Rows are points. The window is the flat piece filled in between its corners: a triangle in 3 columns, a solid with four corners in 4, and so on. A path goes straight from each point to the next, and from the last back to the first. List the points from which the path goes on through the window.

Window, 4 rows:
[[ 11  44 -19 -10]
 [ 32 -14 -24  -7]
 [ 20  14  36   2]
 [-47  19  78   7]]
Path:
(1): [ 15  28 -14   8]
(2): [-6  3 39 48]
(3): [ -8  -2  58 -40]
(4): [ 11  18  39 -35]
(5): [10 18 26 40]
(6): [-14  11  57  31]
(7): [-15  10  65 -22]
(8): [-24  10  47 -46]
(9): [-24   9  35  17]
(10): [-8 57  6 39]
(11): [ -5  54  18 -50]
(12): [-16  23  20 -33]
(13): [-23  28  11  24]
(14): [-4 34 17 34]
(15): [ -2  32  26 -22]
(16): [ 15  24  -2 -42]
Through the window after points: 4, 16

Window, 8 rows:
[[ 19 -17 -24  57  29 -70   2   1]
 [ 24  42 -41  21  51 -16 -17   6]
 [-57   8  39 -20  19 -33 -26   9]
 [ 34  21  19  24  13 -48  15   7]
 [-21 -17  47 -20  67  32 -23  -3]
 [ -6 -58  36  -1 -68 -17 -32  -2]
 [ -3 -90   3 -46 -25  33  53   2]
 [ 17  32 -45  84  10  47  86   2]]
Path:
(1): [  4 -15 -10  19 -25 -35   6 -53]
(2): [ -3   7 -18  33   5  -4  38 -51]
(3): [  7   3 -12  48   9   3  28  24]
(4): [ -5 -59  12 -21  -3  20  22  56]
(5): [-11 -51   9 -28  -5  14  31 -23]
(6): [ -3  -4   7  20   5   3  25 -33]
(7): [  7 -36  13  29   8  -2  17  74]
(8): [ 11 -10  -6  10  22   1  -5  42]
(9): [  1   4 -12  -9  13 -15   8 -65]
(10): [  3   8 -10   5   3 -18  -2 -70]
(11): [ 15  -1  -9  17  16 -12 -22  51]
(12): [  5  14  -8  19  40 -13   8  32]
(13): [  1  24 -14  14  43 -18  17 -38]
(14): [-30  -8  28 -16   6 -24  -3 -48]
(15): [-22 -16  17  -3  11 -11  -9  88]
(16): [ 17 -25   2  24 -25 -26  -1  40]
Through the window after points: 2, 4, 8, 10, 14

Window:
[[-55  61  13  22 -12  -6 -16  24   0]
 [-10 -16  -8   7 -29 -30  68 -37 -10]
 [-16  24  79 -37 -15 -22 -31  44 -13]
 [ 18 -13  -4  -5  43 -47  37 -57  -7]
 [-16  71  43  -6 -51  27 -38  -3   5]
 [ 45 -63 -10  14 -30 -11 -43 -21 -16]
 [  6  -5 -47 -36 -10 -26  33 -22  -3]
 [ 80 -14 -40  44  -2  31  32   0   7]
 [ 12 -62  -7 -19  55  26  53 -28  -5]]
Path:
(1): [  9   1   0  -2   1  19  12  10 -72]
(2): [ -3 -25   8  -3 -14  21   8  12  77]
(3): [  0  12   9   9 -38 -24  -3 -12  22]
(4): [  4  23  -6   3 -38 -11  -1 -18 -67]
(5): [ 14 -36  -4 -11  33  20  38 -22 -44]
(6): [ 10 -55  -6 -14  30   7  35 -24  44]
(7): [  8   3  30  -1 -17  -5  -8  15  42]
(8): [ 21  29  13  -7 -11  12  -4   7 -79]
(9): [ 21   6 -33  18  -6   9  18 -30 -77]
(10): [ 13 -19  -6  14 -13  -9  15 -35  76]
(11): [ 21 -20   5  19  -9  -4   4   3  64]
(12): [ 19   2   7  13  -8   7   3  -3 -46]
Through the window after points: 5, 7

Window:
[[ -22  -22   17  -30    1  -10    1   51   28   32   30   16]
 [ -23  -15   -3   34   -2   16  -33   64   -8   -7  -11   -9]
 [  42   14   27   24  -41  -45   32  -23    9   12   14   -4]
 [ -26   21   27   -7   -1    5   24  -22   33  -20   13   -7]
 [ -28   17  -29   11   -5  -46   -1  -33   19  -11   18   10]
 [ -31  -29    5   -1    0    9   23   22   47   31  -34    3]
 [   3  -44   30  -21    5   21  -13  -15   22   32  -38   10]
 [   6   38  -34  -13   10   13   29  -27   29    6    3   -3]
 [  36   36  -13   -3  -67  -13   -6  -21   44  -41  -41    6]
 [  -5    7  -36  -25  -56   11   24  -21    2  -16  -27   -6]
 [  34   -9   11  -12   27 -121   45  -40   17  -69   -7   32]
 [ -16   36   13   -5   -9  -15    5   -2   -6   23  -32   -2]]
Path:
(1): [-11  -3   1   3 -13  -4   8 -17  17   5 -10  29]
(2): [ -7  -8  -5 -13  -7 -16  -1 -12  22   5 -14 -14]
(3): [  3  -7  -8 -11  -6 -37   3  -8  33  -9  -9 -44]
(4): [  7  -3   7   3  -8 -15  22  -6  18 -15  -1  39]
(5): [ -2   8  -5  18 -21  -4  19   9   0   7 -11  63]
(6): [  4  -4  -5 -15  -8 -36  -8  -1  24  11 -18 -62]
(7): [-12   2  -1 -24 -13 -16  -8   4  40  18 -10 -60]
(8): [-16  16   2  17 -20  28  19   8   2  21 -10  60]
(9): [ 14   0   6  12 -10 -35  41 -24  17 -27  -2  79]
(10): [ 15   0   5 -11   5 -64  22 -19  21 -27 -12  -7]
(11): [-11  14   4 -15 -14  -9  10 -11  26  -5  -8 -26]
(12): [-12  17  14  12 -17   6  25 -10   9 -15  -9  52]
Through the window after points: 1, 9, 11

Window:
[[  -1    7    7   33  -27  -28   46 -105    0    1  -39   -9   24    3]
 [  15   -2   -2    2   43  -31  -40  -76   -2  -37  -74  -37   21  -11]
 [  12  -40   32   -2  -21   65  -16   11  -29   -6   21  100    3   20]
 [  26   -7   -1    9  -44  -24   28  -63   58  -28  -63   39  -30   -5]
 [   0   61  -65  -49   17   11   -8  -19  -44   14  -55  -17   11    7]
 [  26   41   36  -33  -26   14  -33   23  -16   48   49   27  -16   15]
 [ -44   21    2   20    8   42  -36   50  -23   24   30    2  -39   22]
 [ -27   23  -22  -16  -16   -5  -38  -88   -2  -50   -7   39   -4   -9]
 [ -14   -8   16  -24   -2  100   -6    9   29   -7   90  -17  -32    9]
 [  19  -12  -18   -4   33  -35   31   64  -29  -44   46   10  -27   40]
 [   8  -37    0  -11  -70   14  -18   46   -7  -34   39    4   -7   34]
 [  68   31  -48   65  -23   -6   -4  -55    5   26   -6   24    5    7]
 [  -8   70  -38    6   40  -20   -7   15   16   -5  -17  -19   61   17]
 [ -42  -18  -75  -16   78  -47  -26  -44   16   20  -22  -26   39   -2]]
Path:
(1): [  4  14 -25   1  -8 -20  -3 -10 -12 -13 -30   5   9 -47]
(2): [  7  -2 -10  -6 -17  14   2  22  -3 -16  24   3  -4 -41]
(3): [  4  -2  -6  -6   4  10  -1  -2   1 -18  25   8 -18  71]
(4): [-22  16   5  10   6  22 -27  11  -4   6  15   8 -25  78]
(5): [-20  16 -10   9   1  24 -17  27 -22  15  18   4 -16 -30]
(6): [ -6  13 -16  -5 -13  -6   2  16 -14   2  16   0   7 -50]
(7): [ 10   8 -23  -7  10   7 -28 -20   6  -6  -9  12  12  75]
(8): [  5  11   6  -6 -22  16 -16 -28  -2 -21   5  19  -6  61]
(9): [ 11   9   0   5 -26   8   4  -9  -7 -17   9  17  -7 -19]
(10): [-11  -6  -5 -11  14  -6  -5  -3  -6 -22  -1  -8   9 -36]
(11): [ -6   7 -14 -20   6   1 -17 -36   4   0 -16   7 -15 106]
(12): [  3   9 -20  -7  10 -17 -26 -53  10   4 -18  14   7 100]
Through the window after points: 2, 4, 6

Window (14 x 14):
[[ 65  10  -4  45  31  19  38 -40  26 -45 -38  59  72 -16]
 [  5   0 -10  23 -10  24  -5  28  63  16 -17  25 -17 -18]
 [-42 -46  15 -48 -11 -15 -31 -17   5  42   7  -8  24  23]
 [  9 -14  36 -26 -48  36 -68  16  11 -16  15  -2   0   5]
 [-30  -1  27 -15  28   0 -60 -17   3   0  -3 -45 -37   4]
 [100 -21  21  28  18  19  88 -22  30 -16 -21   4  35 -23]
 [ 48  27  27  68 -30   5  61 -51  14   0   2  33  33  -9]
 [ 63  21  16  21 -24 -62  14 -24  -2  20 -65 -52 105  -2]
 [-40  29  37 -62  -4   3  -7  25  11  -5  -8  -7  -8  35]
 [ -3 -19  24  -3   0 -56 -22  32   1 -18  24   7   3  14]
 [-12  21 -16 -42   9  19 -53  28  -4  30  60 -12  -9  20]
 [ 77  21  -6 -16 -32 -90  40 -81  51 -21 -27 -23  79  -6]
 [-35 -11 -35 -36 -29 -35  12 -12 -25 -29 -11 -56  25  -5]
 [-34  -1  33  -1   6  13 -16  13  45  -9  34 -37  42 -10]]
Path:
(1): [  2  -4  21 -34  -7  -8 -17   2  10   2   0  -1  22 -31]
(2): [ 10   0  -7   6  -5   0  -3   1  27  -4  -2 -22  16  63]
(3): [ 16   1   2   4  -6   4   3   0  31  -5  -3 -12  12  24]
(4): [ 16  12  26 -35  -6 -12  -2  -2  11   6  -3  15  22 -45]
(5): [  9  -1  29 -33 -26  -4 -21 -11   2  13  -4  20  27 -56]
(6): [  7 -12  12  18 -18  17 -13   1  30 -10   9 -18   7  54]
(7): [ 25  -5   1  15 -17 -17  17 -23  44 -25  -9 -18  39  54]
(8): [ 31  29  23 -26 -10 -42   8 -26   0  13 -14   0  42 -53]
Through the window after points: 3, 5, 7

Window (14 x 14):
[[  18  -18   10  -34   32  -10   68   -6 -107  -24  -17   22   54   11]
 [  29  -17   55  -31   35  -28   77   18  -61  -70   27   15   19   37]
 [   4    4  -18  -34   11   33   32  -44   19  -54  -23  -60  -22  -27]
 [  18  -42   -5  -52  -38  -14  -26    2   25   48    6  -14   -8   12]
 [  -7  -36    4   10  -31  -10   22   25   -1   22  -29   21  -38   26]
 [  12   -2  -46  -23  -31  -29  -34   57    6   12  -14   -5   -6   10]
 [ -50   33    8  -11    3    2   69  -13   12    3   33  -56  -35   -8]
 [  49  -19  -29    5  -24  -73  -17   34   62   77  -16   35  -10   12]
 [  15   20  -16   23  -48   15    6  -38  -11   -6   17  -61  -34  -12]
 [   1  -12  -18   -2  -10   -8   49   13  -22   -7   50   86   13   36]
 [ -12   11  -43    3   33   28  -33  -61  -45  -20   14  -73  -91  -41]
 [ -15   44   32    1    6   39   -4  -21    3  -10    9  -16  -16  -19]
 [ -14   34    2  -38  -45  -19    5  -37    7  -10   -7  -16  -54  -32]
 [ -14  -47   -9    1  -31  -76  -34   16   49   11   -9   15   37    5]]
Path:
(1): [-10  10 -20 -13   1 -25  -2 -16 -11  -2 -17 -19   1  70]
(2): [ -2  28 -27 -28  -1 -30 -13 -24 -10  -3   0  -4 -12  76]
(3): [  1 -42  13   9 -27  -6  34  29  -8   9  20  23 -11 -68]
(4): [  7 -20   4 -10 -46   7  30  18  -3  -6  35 -19 -14 -82]
(5): [  3   8  -8  -5   4 -13   0 -30   0 -18 -13 -25 -11  38]
(6): [  9   3  -7 -18 -10 -27  -1 -19   6   1 -21 -28 -20  31]
(7): [  9 -13   3 -10 -18 -14   9   5  10   2   0 -24 -13 -43]
(8): [ 23 -11 -10 -13 -27  -2  13  26 -22  -3   9  -3  -5 -54]
Through the window after points: 4, 8

Window, 14 rows:
[[  -6  -33   -3   23   -2   35    2    7  -17  -54    3  -34    8   23]
 [ -48  -22   -8   25   32    2  -31   35   -1  -54  -44  -71    1  -37]
 [   1    0   -2   20   30    0   -7   46  -48   42   28   20    8  -23]
 [   0   -6   14  -14   43   41   -7   -5  -88   81  -27   15   10  -29]
 [  -8  -19  -49  -30  -57   -4  -20   23  -16   30  -14   37   18  -23]
 [  29   -5  -20  -29   43   13  -37   18  -12  -26   21   11   10  -36]
 [  -6  -33  -33  -52   22  -59   17  -30  -12  -10   29    7   -6    8]
 [ -13  -39   11   -6   16  -22   15   17    1  -47  -40   62   24   -8]
 [  -2   16   14  -30  -51  -12  -55   55  -29  -42   -8  -58  -65  -32]
 [   4 -115  -16  -40   19   -8    0    6   18   55   19   -9   -4   -4]
 [  -4  -12    3  -25   -3   30   69   50   -6  -13  -33    2   78   29]
 [  54  -96  -45  -15   38  -36   35  -56   34  105  -10  -32  -52    0]
 [   4  -32  -55  -38  -11   14   24   74  -42  -50   -7   12    5   26]
 [  28  -46  -13  -11    9  -30   18   18  -47  -44   -3    8   54  -17]]
Path:
(1): [  5   2 -13 -12  16  17  44  21 -31 -15   6  11  -6 -56]
(2): [-20 -49  -3  -8 -10 -21  57   6  17  -9  24   9 -10 -54]
(3): [ 31 -55 -48 -34  27 -20 -40  20  -2  -2 -10 -24  13  57]
(4): [ 14 -18  -5  -2  22  -5 -55  34 -24  15 -15  -9  28  47]
(5): [ -7 -32  -7 -10   7  29  48  17 -28   4 -11   5   0 -56]
(6): [-10 -31 -16 -17   0   2  17  18 -18 -15 -16   9   6 -33]
(7): [ -2 -26 -19 -11  -6  -9 -18  28  -8   4 -23   9  29  15]
(8): [  0 -36   3 -21  28   1 -15  36  -4  20 -28  -6  47  37]
(9): [ -1 -30 -24 -24 -19  28  74  12 -35  -8   7   7  -1 -49]
(10): [ 10 -30 -14  -3  12  14  22  24 -30 -17  20   8 -17 -51]
(11): [ -7 -26 -22 -27  12 -14 -33  20 -32  15 -27   0  21  20]
(12): [ 17 -11  -4 -11  28   1 -37  32 -30  54 -32   4  35  52]
(13): [-12 -24   0 -20  18  33  39  -4 -69  10   1  10  -6 -75]
(14): [-15 -35 -10 -15  15  17  25  25 -27 -11  19  -4  -1 -58]
(15): [ 31 -39 -14 -16  19 -31 -28  17  -9   0 -22   9  33  37]
(16): [  4 -26 -19 -11   9 -22 -25  15 -39   8 -18   6  19  27]
Through the window after points: 6, 8, 12, 14

Window, 14 rows:
[[-10  -8 -30  35  12 -48 -16 -21  19 -58  -2 -49  49   8]
 [ 16   7 -18  41  -5  21   6  14 -39  -6  59 -22 118  56]
 [-13  38 -13   5  -2  50   2  -5  24 -34 -27  37   5 -23]
 [-35  31 -59 -29 -42  11 -32 -22 -26 -23 -12 -12  68  -4]
 [ 10   6 -52 -26  37 -19  29 -51   8  38   0  31 -26  16]
 [-10 -11   1  -2  16  -4  -4  53 -70   1  -3   6 -43 -45]
 [-25  73 -16  -1  38 -55  -8 -30 -42   1 -16 -34 -11  -5]
 [-52 -14 -24 -13  43 -24   2  -7  60 -23  51 -55  15  -2]
 [-31   6  -7 -30   4  52   7   5 -15  -2 -64  -3   1 -39]
 [ 27  26  13   1   5 -60 -27  -6  46 -28  -4 -44  -7  11]
 [-44 -17  34  21  48 -68 -15   4 -24  56  35  29  14  -6]
 [-28  -1   8 -52  47   6  57 -30  34 -39   1  30 -18   1]
 [-19 -25   9  -4  22  52 -31  -3 -25 -56   9 -28   3 -15]
 [ 34 -30  24 -22 103   5   7  49  53 -13  57  27  39  -9]]
Path:
(1): [-12   7   8 -26  24  -4  45 -25  21 -25  14   2   3 -37]
(2): [-35   3 -15 -34  53   5   3  -9   9 -30 -17  26  -8  58]
(3): [-35   5 -11  -4  32 -18 -18  -3  15 -13 -21   0 -26  14]
(4): [ 32  27   8 -26  15 -28  15 -26  -6  -8  25 -17  24 -67]
(5): [ -3  12  -8  -8   8  -4   0 -15  11 -16  18 -23  18 -18]
(6): [-45  14 -35  -9  20 -35 -43  21  29 -34 -26  -2  28  50]
(7): [-32   9 -39  12   9   3 -36  31  10 -23 -36   8  12  21]
(8): [ 15  26  13 -21  14   8  17 -39 -21 -13  16   3  24 -35]
Through the window after points: 1, 5

Window (14 x 14):
[[-53 -18  30  35   5 -17  40   2  25  42  -5 -62 -84 -26]
 [-49 -26   1 -13 -54 -36  10   0   8 -28  20  -8 -30   1]
 [ 16  32 -33 -52  38  33  51  89  41 -34   7  12   7   6]
 [ 16 -30 -54  15  -9  21 -15 -42  -3   4   5 -24   3   6]
 [-71  15  44 -24 -24 -41  42  30 -38  -5 -35   8 -11 -13]
 [-36 -88 -32 -48  23 -34  -3 -62  14   0 -22  42 -23 -26]
 [ 16  17  21 -45 -29 -23 -11 -22  -9  -5  47  30  24  11]
 [-16   1  14 -17 -29 -28  84   1   3   8  29 -19  38  14]
 [ 20  22   7 -46 -27  54  47  26  19 -18 -20  11  -2 -63]
 [ 21 -54  10 -23  -2  14  29   3  -2 -11  14 -28   2  46]
 [ -2  23 -17 -60 -32   5  23 -40 -30 -31  25  14 -22  21]
 [  9  -8  21  98 -53 -34  72 -19  27  35   4  61 -16  38]
 [-39   7  45  -9  -2  20  45 -16 -11 -48  35 -29  32  19]
 [ 95  21 -69 -27 -28 -42 -32 -56  75 -30 -31  54 -12  44]]
Path:
(1): [ 19 -11   9 -13  21 -34  27 -11 -32 -14  33   9 -28  -1]
(2): [ 45 -10 -25   7 -10 -41  57 -48 -31 -50  32   8 -31 -28]
(3): [-40   9  12 -17 -23   3  12  11  34  24  -9  -3  -5  10]
(4): [-20 -16   6 -21 -25   4  24 -16  25  -2  -4  -2  -8  17]
(5): [ 50 -12 -57  27  15 -32  20  24 -45 -29  -3  -2 -15 -24]
(6): [  5  -7  -3  -6  -6 -14  40   0 -12 -25  -2  -5  -5  -9]
(7): [-55 -30  10 -24 -22  19  19 -19  38   8  -4  -9  -5  34]
(8): [-12  18 -21 -28 -56  -2   0 -19  36  18 -14  19  -6  38]
(9): [ 16 -18  -4 -16  -2 -17  23 -15  -5 -46  17  12  11   2]
(10): [ 17   9  16  26  -4 -25  46 -19 -13 -64  28   4 -16 -38]
(11): [  2  -7 -19 -32 -38  42  23   9  35  43 -28  12   2   7]
(12): [-23  11  13 -38 -57  41  35 -22  31  13  11  23  16  24]
(13): [  4  -6  -9 -13  -7 -37  37  -5 -16 -23  16  -6 -14   9]
(14): [ 30 -35 -38  14  16 -62   4 -43 -17 -25   7  -9 -18 -25]
(15): [-34 -12   2 -64 -35  29  25 -15  64  19 -22  43  -1  35]
(16): [-29  13  14 -24 -64   9   6 -15  43  16   6  -2  16  13]
Through the window after points: 10, 12, 14, 16

Window (14 x 14):
[[ -3  12 -18  11 -47  -6 -39 -39 -13 -45  77  36  28 -13]
 [ 31  17  -4 -49 -40   3 -19 -62   4 -19   3  -2  26  39]
 [ 11  33 -38 -34  17   3 -64 -48 -25   6 -21  17 -32  15]
 [ -9  22 -35 -16  37  23  -7 -13  35 -13 -19  22  21  54]
 [ -6  35  51 -10   3  40   5 -27 -16  38  11   3  37 -20]
 [ 43 -29 -31  11 -29 -11 -31  30 -23 -76   0  34  36 -34]
 [-22   8 -47   9  19  11  26 -10  10 -40 -55 -14  -7 -20]
 [-64 -52  26   4 -62   8   4  20 -52  14 -12  24  44 -24]
 [-37  19 -36  61  26 -40  33   2 -33  15  19  -1  41  -8]
 [ 20 -31 -64 -33 -81  -9  -6  10  19  32  64 -25 -26 -37]
 [ 12  13 -36  64 -16  22  45 -26  11  67 -48   4 -14 -60]
 [-29  -5 -17  28  39 -32  63  25 -15   4 -27  51 -14 -30]
 [-52  12 -47  16  22 -84 -48  -1  30 -33 -27   5  -1  11]
 [ 27  43   0  35  11  -8 -29 -19 -19  10  58   7 -61  34]]
Path:
(1): [ 54 -30 -18  16  47  -7  14 -59  36  -9   6 -16 -26 -17]
(2): [ -9 -36 -30  49  57 -21  11 -44 -20 -22  19 -14  17 -15]
(3): [-24  64 -21 -12 -42   3   2  36   0  21 -17  34  27  15]
(4): [-23  51 -48  -8 -16 -17 -35  51  -6 -28  -4  39  26   1]
(5): [-22 -31   0   4  -5  -3   0 -42 -17  10 -18   1  -2  -6]
(6): [-10 -58 -21  39   3 -29   5 -65  -1 -13  17 -39 -15 -30]
(7): [ 23  57 -42 -17 -16  -3 -24  38   0 -10   3  48   7   5]
(8): [-29  69  -7  17 -53  -7 -14  33  10  21 -13  -6  18  -3]
(9): [ 11 -32 -21  10  10  -4  14 -36 -22 -11  14  21  -6 -36]
(10): [ -6 -29 -13  25   2 -18 -14 -29 -23  18  17   6  26 -21]
(11): [-26  67 -39  27 -18  -6  23  10   0 -17   3  18  -2   1]
(12): [-13  22 -19 -11 -33  20  -3   3 -20   2   6  20  21  10]
Through the window after points: 2, 4, 10

Window, 14 rows:
[[ 49  32 -31 -26   3  10 -22   0 -49  23  75   7 -35 -17]
 [ 36  35 -67 -47  13 -10 -57 -14 -61 -25   1  53 -30 -54]
 [-24 -13  -2 -38   0 -32  -8 -25  86 -26   1 -25  -8  46]
 [-14  67 -77 -16  13  24 -19  35 -90  20  17  40 -27 -24]
 [-25  -2  -6 -22 -82 -45  -6 -32  59  -5  -1 -12 -48  -4]
 [ 33 -29  17  25 -41 -33  22   2   7  39  -8 -10  72  -9]
 [  3 -17 -43 -55   3  49  -1  13 -69   4  27  23 -26 -53]
 [-28 -33  -7  42 -22 -12 -33 -40  74 -10  17  10 -19  -4]
 [  4  -8 -60 -16 -51 -16  14 -34 108 -12  13  40 -12  13]
 [ 17  15  39   9 -60  40  -2 -50  10  28  -4 -18  80   3]
 [ 46   0  29  37 -35  25  36 -10  30 -18 -27 -40   7   7]
 [ 26 -18   4  15 -17   5  28 -68   2  56 -30 -16  10  20]
 [ 19   0  84  21 -34  -3  46 -35  26  28 -13  41  41  10]
 [ 17  15  37   5  -8   7  24 -25  71  50 -20 -35  22 -40]]
Path:
(1): [  4  17  -7 -24 -17  23 -15  -3   9  22   9  19 -21  -5]
(2): [ 47 -12  -1 -28 -33   1 -50   1  10  38 -29  35 -18   8]
(3): [  8  28 -21  -7 -11  -9  29 -25   0  -5  20  -1  16 -31]
(4): [ 14  -6  -3   7 -10 -21  16 -22   8   4  16  -3  24 -11]
(5): [ 33  -3  11 -12 -57  17 -31  11  23  53  -5   7  -7  16]
(6): [ 25  -2   0 -11 -26  26 -26  15   8  36  10  16   4  -6]
(7): [ 18  16 -12  13 -21 -19  42 -52  -5  14   1 -16   9 -30]
(8): [ 10   6   7  -2 -16 -24  24 -53  30 -16  12 -12  24  -3]
(9): [ 28  12   5  13 -27  -1 -14 -11  25  25 -14   6  -1   5]
(10): [ 33 -15  31  -3 -46  24 -38  -1  21  52 -24   9   7  22]
(11): [ -7  21  -9  -1 -11  -9  66 -52  -6 -29  30  11  43 -43]
(12): [ -6  19 -37  10  -2 -12  21 -43  -7 -31   8 -20 -12 -21]
Through the window after points: 4, 10
